Every row gives one point. Each copy is the shape, with its points in the same order, turned, moved and blurred by noise. Is it also mirrored, or only turned?

Shape, 8 rows:
[[ 29 -20   7]
 [-67 -27  -4]
 [-23 -17   6]
 [ 27  -3  29]
 [-29 -62  27]
 [-17 -16 -17]
 [  5  47  22]
 [ 59  72  25]]
Copy 1:
[[ 15 -12 -42]
 [-49 -12  32]
 [-20  -4  -3]
 [ 17  12 -48]
 [-61 -10 -24]
 [  1 -17   6]
 [ 36  44   6]
 [ 85  54 -40]]
Copy 1 is: mirrored
Copy 2, 8 rows:
[[ 26  10 -10]
 [-51 -31 -41]
 [-13 -15 -24]
 [ 29   7  13]
 [ 15 -44 -50]
 [-25   6 -28]
 [-14   5  51]
 [ 13  47  85]]
Copy 2 is: only turned

Shape:
[[ 22   6  35  29]
 [-42 -13  38 -26]
 [ 46  73 -44  -2]
 [-13 -42   3 -30]
 [ -9 -15  16   4]
 [-41 -33   2   2]
 [  0  59 -65  35]]
Copy 1:
[[ 24  10  48  12]
 [ -4 -45   3  56]
 [ 37  44 -38 -51]
 [-38 -47  14   6]
 [-10 -14  23  23]
 [-42 -17  14  40]
 [ -7  76 -37 -15]]
Copy 1 is: mirrored
Copy 2 (7 x 4):
[[-22  59 -13 -21]
 [-13 -20 -21 -53]
 [ 22  40  64  45]
 [ 40 -12 -45 -16]
 [ -3   8 -26 -16]
 [ -8 -26 -55  -7]
 [-19   8  39  76]]
Copy 2 is: mirrored

Shape (12 x 8):
[[ 49 -19 -12 -27  19  27 -16  54]
 [ 17 -82  20  -2   9  26  11  -9]
 [-53  -7 -23  44  18 -13 -14  -8]
 [ 73 -19   2  12 -16  13 -14 -14]
 [-34   3   6  -4  34 -38  14  21]
 [  5  42   4  -4  12 -41 -17  23]
 [-26  -3  20 -69  -3  24 -32  38]
 [ 24  23  20 -31 -28  18  15  73]
 [ 11  65  77  39  30  58 -13 -77]
 [ 42 -35 -25 -24 -25  35 -18 -29]
 [-13 -66  15 -20 -14  43 -15   2]
 [-20 -30  31  -1 -15 -38 -34  71]]
Copy 1:
[[ -3  25 -48  42  21  29  17  36]
 [-47   8 -61  36  -4 -30 -40   1]
 [  4 -25 -15 -33 -42  37 -40 -20]
 [  8   0 -38  68   1 -24  30 -26]
 [-14  24  17 -23  -7  33 -34   6]
 [ 29  21  35  -3 -11  26   2   6]
 [ 16   3 -22 -21  20  -8   1  82]
 [ -6   2  18  29  63  18  37  43]
 [ 91  -1 -20  -8  50 -39 -54 -73]
 [ -3   1 -64  14 -11 -41  41  -3]
 [-23 -28 -67   5   1 -33 -28  35]
 [-16 -24  25  32 -23  24 -30  67]]
Copy 1 is: only turned
Copy 2, 12 rows:
[[ -9  61  37 -31  -2  78   0 -18]
 [ 10  65   1  -8 -69  23  22  26]
 [ -3 -17 -44  19 -19  -7 -33 -13]
 [ 14  44  55  35 -18  42  38 -21]
 [-40  41 -40   6  17 -10 -17  -3]
 [-44  35  10  26  41   8  -1 -18]
 [-41  31  43 -37   2  27 -23  43]
 [-14  77  69 -42  32   6 -26  -8]
 [ 45 -10  -5  21  53 -25 102  48]
 [ -6  22  54   3 -65  48  34 -16]
 [ 11  37  19 -29 -58  33 -11  39]
 [-26  71  14  23   4  22 -75  20]]
Copy 2 is: mirrored
